Rows are points. Examples show where two turns around zero, p and q, send a point. Write where each new point lands after one turn and then the other. Backwards means that the second turn is done in reverse. Each puzzle has new turns, and all numbers are rounded.

Turn p:
[0.26 0.02 0.40] -> [-0.12  0.22  0.41]
[-0.01 -0.09  0.21] -> [-0.18  0.01  0.13]
[-0.25  0.16 -0.43] -> [ 0.20 -0.07 -0.48]
[ 0.11 -0.01 -0.25] -> [ 0.25 -0.11 -0.05]
[-0.19 -0.19 -0.42] -> [ 0.13 -0.37 -0.31]
[0.09 0.11 0.48] -> [-0.26  0.32  0.29]
Turn q:
[0.08 0.03 0.23] -> [ 0.04  0.24 -0.01]
[ 0.20  0.21 -0.28] -> [ 0.01 -0.18 -0.36]
[-0.24 -0.66  0.07] -> [ 0.26 -0.12  0.65]
[-0.03 -0.21 -0.30] -> [ 0.12 -0.34  0.08]
[-0.10  0.36  0.12] -> [-0.32  0.17 -0.16]
[0.09 0.28 0.16] -> [-0.12  0.23 -0.21]
Where do these land?
q, then p: [0.21 0.02 0.10] -> [0.22 0.09 0.00]
q, then p: [ 0.01 -0.28  0.08] -> [-0.03  0.13  0.26]
p, then q: [ 0.33  0.38 -0.54] -> [ 0.44  0.02 -0.59]
p, then q: [-0.33 -0.06  0.09] -> [-0.18 -0.25  0.16]
q, then p: [-0.22 -0.07  0.28] -> [-0.21  0.29 -0.02]

Turn p:
[-0.15  0.26 -0.26 -0.26  0.01 -0.27  0.24 -0.12] -> [ 0.31  0.34 -0.22  0.22  0.15 -0.08  0.17  0.08]
[-0.21 -0.23  0.21  0.54  0.19  0.12  0.26  0.26] -> [-0.65  0.03  0.04  0.07  0.08  0.30 -0.01 -0.30]
[-0.50  0.12  0.16  0.17  0.02  0.37  0.20 -0.02] -> [-0.19  0.14 -0.02  0.01 -0.23  0.49  0.36 -0.13]
[-0.21  0.04  0.31  0.46  0.07  0.09 -0.27  0.45] -> [-0.61  0.10  0.36  0.00 -0.24  0.20 -0.15  0.12]
[ 0.16 -0.25 -0.23 -0.26 -0.30 -0.19 -0.28 -0.14] -> [ 0.33 -0.23 -0.25  0.02 -0.14 -0.25 -0.33  0.14]
[ 0.32  0.00 -0.05 -0.05 -0.16  0.14  0.11  0.27] -> [ 0.18 -0.12  0.28  0.05  0.18  0.12 -0.24 -0.10]
[ 0.02  0.01  0.42  0.03 -0.01 -0.05  0.19  0.00] -> [-0.17 -0.19  0.18  0.22  0.05 -0.02  0.26 -0.05]
[ 0.41  0.16 -0.15  0.08 -0.07 -0.08  0.01 -0.40] -> [ 0.29  0.02  0.05 -0.16  0.01 -0.44  0.03 -0.30]
[ 0.17 -0.10 -0.42 -0.70  0.26 -0.12 -0.46 -0.30] -> [ 0.52 -0.08 -0.41 -0.45  0.16 -0.32 -0.09  0.55]
Turn q:
[ 0.42 -0.39 -0.24  0.25  0.14 -0.13 -0.04  0.33] -> [-0.15 -0.30  0.21  0.03 -0.50 -0.06  0.31  0.30]
[ 0.05  0.00 -0.21  0.07  0.30 -0.25  0.30 -0.35] -> [ 0.02  0.28 -0.19 -0.09 -0.07  0.15  0.51 -0.05]
[ 0.51  0.18 -0.35  0.25 -0.07  0.20 -0.05  0.05] -> [-0.35 -0.16  0.00  0.45 -0.14  0.30  0.12  0.24]
[-0.02  0.29  0.27 -0.09 -0.32 -0.22 -0.11 -0.37] -> [ 0.30  0.32  0.19  0.18  0.43  0.12 -0.08 -0.01]
[ 0.02  0.32  0.35 -0.38 -0.35 -0.06  0.21  0.21] -> [-0.19  0.01  0.37 -0.20  0.56  0.02 -0.23 -0.07]
[-0.13 -0.17 -0.05  0.16  0.07  0.14  0.28 -0.25] -> [ 0.02  0.22 -0.17 -0.15 -0.25  0.23  0.01 -0.15]
[-0.25  0.20  0.31  0.31  0.25 -0.26 -0.19 -0.28] -> [ 0.48  0.11 -0.01  0.23  0.06 -0.09  0.20 -0.44]
[-0.34 -0.26 -0.29 -0.06 -0.01  0.25 -0.26  0.42] -> [-0.18 -0.18 -0.24 -0.05 -0.30 -0.47 -0.37  0.11]
[-0.25 -0.17  0.19 -0.50  0.00  0.32 -0.15  0.25] -> [ 0.04 -0.30 -0.18 -0.38  0.18 -0.21 -0.46  0.08]
Where do these land?
p, then q: [ 0.14 -0.57  0.10 -0.41  0.02  0.18 -0.03 -0.09] -> [ 0.00 -0.20 -0.17 -0.33 -0.45 -0.08  0.03  0.41]
p, then q: [ 0.09  0.17 -0.21  0.14 -0.05 -0.42  0.13 -0.18] -> [ 0.04  0.22  0.08  0.31  0.12 -0.05  0.39 -0.06]
p, then q: [-0.20 -0.15 -0.25  0.14  0.30 -0.08 -0.30  0.48] -> [-0.07 -0.24 -0.28  0.21  0.19 -0.49 -0.29 -0.10]
p, then q: [-0.42  0.08  0.44 -0.12 -0.20  0.28  0.39 -0.24] -> [-0.31  0.26  0.05 -0.22 -0.36  0.55 -0.17 -0.19]
q, then p: [-0.03  0.29  0.19 -0.04 -0.24 -0.42 -0.12  0.24] -> [-0.44 -0.01  0.11  0.10  0.14 -0.31  0.31  0.10]
p, then q backwards: [-0.06  0.73 -0.38  0.15  0.22  0.01  0.27  0.10] -> [-0.25  0.13  0.07  0.06 -0.34 -0.51  0.33 -0.50]
q, then p: [ 0.33 -0.41  0.10  0.04  0.00 -0.11  0.16  0.22] -> [ 0.06 -0.42  0.10  0.33  0.00  0.25  0.04  0.11]
p, then q: [-0.03  0.05 -0.15  0.11 -0.23  0.26 -0.34 -0.13] -> [ 0.01  0.07  0.15  0.04  0.23  0.07 -0.29  0.35]
q, then p: [ 0.18 -0.18  0.16 -0.01  0.18  0.29 -0.17 -0.40] -> [ 0.22 -0.19  0.13 -0.33  0.11  0.15 -0.33 -0.21]

Turn p:
[ 0.07 -0.44  0.06  0.23 -0.42  0.04 -0.36 -0.14 -0.26  0.42  0.02] -> [ 0.00  0.20  0.47 -0.28 -0.07 -0.16  0.29 -0.28 -0.27 -0.47  0.08]
[-0.44 -0.32  0.19 -0.35 -0.10  0.17  0.32  0.04 -0.17  0.08  0.13] -> [-0.29  0.00  0.00 -0.21  0.03  0.00 -0.47 -0.51 -0.12  0.08 -0.14]
[ 0.41 -0.43 -0.33 -0.29 -0.02 -0.24 -0.09 -0.23 -0.14 -0.26  0.45] -> [-0.32  0.16 -0.20  0.02 -0.08  0.35  0.11  0.09 -0.61 -0.10  0.51]
[-0.23  0.27 -0.31  0.25  0.45 -0.12 -0.07 -0.25  0.04  0.00 -0.26] -> [ 0.39  0.08  0.00  0.41 -0.41  0.06 -0.13  0.26  0.15  0.01 -0.17]
[ 0.40 -0.45 -0.13 -0.01  0.02  0.05  0.00 -0.09  0.28 -0.25  0.29] -> [-0.14 -0.12 -0.12  0.07 -0.03  0.31  0.31 -0.18 -0.20  0.07  0.54]
[-0.02  0.17  0.16  0.25  0.39 -0.35  0.07  0.13 -0.28 -0.11 -0.47] -> [ 0.29 -0.10  0.00 -0.12 -0.38 -0.41 -0.18  0.45  0.09  0.24 -0.06]
[ 0.39  0.08  0.11 -0.36  0.05 -0.32  0.06  0.32 -0.35 -0.10  0.28] -> [-0.38  0.03 -0.14 -0.29  0.20 -0.04  0.02  0.44 -0.39  0.28  0.04]
[-0.44  0.39  0.15  0.29  0.08 -0.19  0.29 -0.32  0.19  0.35  0.25] -> [-0.23 -0.10  0.53  0.43 -0.06  0.07 -0.36  0.12  0.40 -0.09 -0.24]
[-0.19 -0.11  0.06  0.00 -0.04 -0.07 -0.26  0.35  0.30 -0.37 -0.03] -> [ 0.42 -0.28 -0.08  0.02  0.36 -0.01 -0.09 -0.09 -0.13  0.13  0.19]
[ 0.23  0.37  0.32 -0.17 -0.18  0.20 -0.18 -0.37  0.09 -0.27 -0.24] -> [-0.01  0.40 -0.28  0.13  0.28 -0.32  0.09  0.07  0.42 -0.08  0.25]
[-0.05  0.28 -0.20  0.34 -0.32  0.10  0.29  0.13 -0.02 -0.12 -0.02] -> [-0.08 -0.43 -0.18  0.07  0.03 -0.07  0.06  0.09  0.20 -0.35 -0.23]
[ 0.37  0.24 -0.05  0.11  0.28  0.42 -0.08  0.07 -0.15 -0.04 -0.29] -> [ 0.11  0.14 -0.33  0.05 -0.19 -0.24  0.48  0.07  0.16  0.21 -0.21]
[-0.10 -0.19 -0.26 -0.13  0.00 -0.16 -0.12  0.10  0.51  0.44 -0.17] -> [ 0.37  0.06  0.30 -0.21  0.03  0.60  0.02 -0.09  0.14  0.00 -0.04]
[-0.41  0.16  0.24 -0.18 -0.20  0.47  0.12  0.27 -0.02  0.24  0.06] -> [-0.13 -0.02  0.04 -0.09  0.35 -0.13 -0.14 -0.45  0.17  0.07 -0.52]
Turn q:
[-0.14  0.01  0.13 -0.10 -0.17 -0.21  0.38 -0.19 -0.01  0.31 -0.31] -> [ 0.28 -0.03  0.27 -0.19  0.34  0.02 -0.33 -0.20 -0.05  0.15 -0.12]
[-0.02  0.08  0.00  0.50  0.22  0.51 -0.20 -0.26  0.14  0.20  0.23] -> [-0.57  0.17 -0.05  0.35  0.26  0.44  0.10  0.13 -0.04 -0.07  0.11]
[-0.31 -0.06 -0.03  0.52  0.20  0.49 -0.08 -0.04  0.07 -0.26  0.18] -> [-0.43 -0.16  0.18  0.52  0.08  0.16  0.27  0.17 -0.12 -0.19  0.25]
[-0.29  0.06  0.20  0.18  0.55  0.36 -0.16 -0.12  0.36 -0.13  0.16] -> [-0.34 -0.13  0.15  0.12 -0.07  0.53  0.12  0.37 -0.29 -0.31  0.17]
[ 0.01  0.07  0.19  0.28 -0.07 -0.24 -0.11  0.33 -0.25 -0.68 -0.05] -> [ 0.13 -0.32  0.25  0.25 -0.50 -0.18  0.44  0.04  0.30  0.11 -0.10]
[ 0.15  0.19 -0.40 -0.21 -0.05  0.28 -0.11  0.17 -0.04 -0.84 -0.12] -> [ 0.34  0.01 -0.18  0.44 -0.62 -0.16  0.22 -0.10  0.04 -0.22  0.50]
[ 0.00  0.10  0.13 -0.16 -0.11 -0.03 -0.48 -0.16 -0.12 -0.37 -0.20] -> [ 0.25 -0.25 -0.25  0.11 -0.26  0.24  0.23 -0.24  0.16 -0.19 -0.12]
[ 0.35  0.09 -0.07  0.01 -0.13 -0.31  0.18 -0.06  0.11  0.32 -0.10] -> [ 0.21  0.37  0.00 -0.24  0.19 -0.02 -0.12  0.03  0.16  0.30 -0.10]
[ 0.05  0.24 -0.26 -0.18  0.28  0.10 -0.10  0.07 -0.40 -0.07 -0.06] -> [-0.10  0.27  0.02  0.07 -0.40 -0.08 -0.08 -0.28 -0.01 -0.30 -0.04]
[ 0.08  0.00  0.09 -0.42 -0.50 -0.17  0.19  0.19 -0.18  0.27  0.03] -> [ 0.15 -0.12 -0.22 -0.30  0.02 -0.35 -0.31 -0.30 -0.02  0.39 -0.10]
[ 0.34 -0.40  0.21 -0.34 -0.12 -0.25  0.33  0.00 -0.11  0.23 -0.03] -> [ 0.19 -0.09 -0.10 -0.35  0.14 -0.30 -0.51  0.16  0.29  0.12 -0.16]
[ 0.06  0.09  0.16 -0.24 -0.24 -0.47  0.25  0.06  0.09  0.34  0.21] -> [ 0.07  0.00  0.03 -0.61  0.12 -0.13 -0.12 -0.06  0.02  0.41 -0.06]
[-0.03 -0.25 -0.29 -0.09 -0.20 -0.49  0.17 -0.22 -0.07  0.37  0.19] -> [ 0.04  0.16  0.00 -0.51  0.49 -0.35  0.02 -0.15  0.15 -0.02 -0.02]
[-0.23 -0.21 -0.06  0.25  0.35  0.43 -0.25  0.24  0.41  0.30 -0.13] -> [-0.23  0.11 -0.09  0.33  0.21  0.18  0.05  0.45 -0.58 -0.18 -0.18]
Where do these land?
p, then q: [-0.26  0.34  0.42  0.09  0.04 -0.08 -0.32 -0.17  0.12 -0.47 -0.01] -> [-0.21  0.33  0.13 -0.23 -0.07  0.09  0.48  0.40  0.21  0.05 -0.26]
q, then p: [ 0.23  0.04 -0.37  0.27  0.06 -0.33  0.35  0.05  0.11  0.30  0.48] -> [-0.15  0.08  0.22  0.08  0.34  0.20 -0.42  0.35  0.15  0.39 -0.36]
q, then p: [ 0.27 -0.43 -0.25  0.13  0.37 -0.06  0.04 -0.10 -0.04 -0.26 -0.10] -> [ 0.19 -0.48 -0.17  0.08  0.32 -0.02  0.04  0.27  0.06  0.20  0.21]
q, then p: [-0.01  0.16  0.34  0.07 -0.39  0.32  0.30 -0.21  0.39  0.10  0.21] -> [-0.12  0.18  0.41  0.17 -0.11  0.18  0.27 -0.39 -0.30  0.21 -0.31]
q, then p: [-0.09  0.04 -0.46 -0.11 -0.18  0.37 -0.09 -0.19 -0.25 -0.45 -0.36] -> [-0.21 -0.24 -0.03  0.48 -0.20 -0.11  0.25  0.21 -0.02 -0.36  0.46]
q, then p backwards: [ 0.08  0.20 -0.08 -0.50  0.23 -0.16  0.16  0.23  0.00 -0.29 -0.01] -> [-0.02 -0.40 -0.07  0.15  0.13 -0.25  0.02 -0.14 -0.25  0.03 -0.44]
q, then p: [ 0.26  0.40  0.12  0.11  0.37  0.15 -0.10  0.11 -0.23  0.37  0.09] -> [ 0.27  0.17 -0.02  0.10  0.28 -0.22 -0.16 -0.13  0.31 -0.29 -0.42]
q, then p: [ 0.02 -0.17  0.10 -0.23 -0.30 -0.43 -0.21 -0.05  0.06  0.04 -0.40] -> [ 0.04  0.23 -0.28 -0.32 -0.30  0.22  0.30  0.16  0.13  0.11  0.25]
p, then q backwards: [-0.09 -0.08  0.18  0.30  0.11  0.14 -0.13  0.40  0.39  0.38  0.20] -> [-0.38  0.16  0.30  0.40 -0.25 -0.36  0.14 -0.09 -0.07 -0.10 -0.19]
q, then p: [-0.46 -0.15 -0.35 -0.53  0.02  0.12 -0.19 -0.33 -0.24 -0.11 -0.27] -> [-0.09  0.16 -0.48  0.33 -0.23 -0.17 -0.02  0.12 -0.30 -0.18  0.59]
p, then q: [ 0.09 -0.40  0.22  0.23 -0.30  0.34 -0.20  0.17 -0.10  0.26  0.30] -> [ 0.04 -0.35  0.43 -0.27  0.10  0.14 -0.34 -0.14  0.33 -0.22  0.09]
p, then q: [-0.02  0.05  0.13  0.15 -0.03 -0.38  0.39  0.09 -0.20  0.13 -0.12] -> [ 0.19 -0.37 -0.27 -0.12 -0.05 -0.18  0.09  0.06 -0.24  0.05 -0.22]
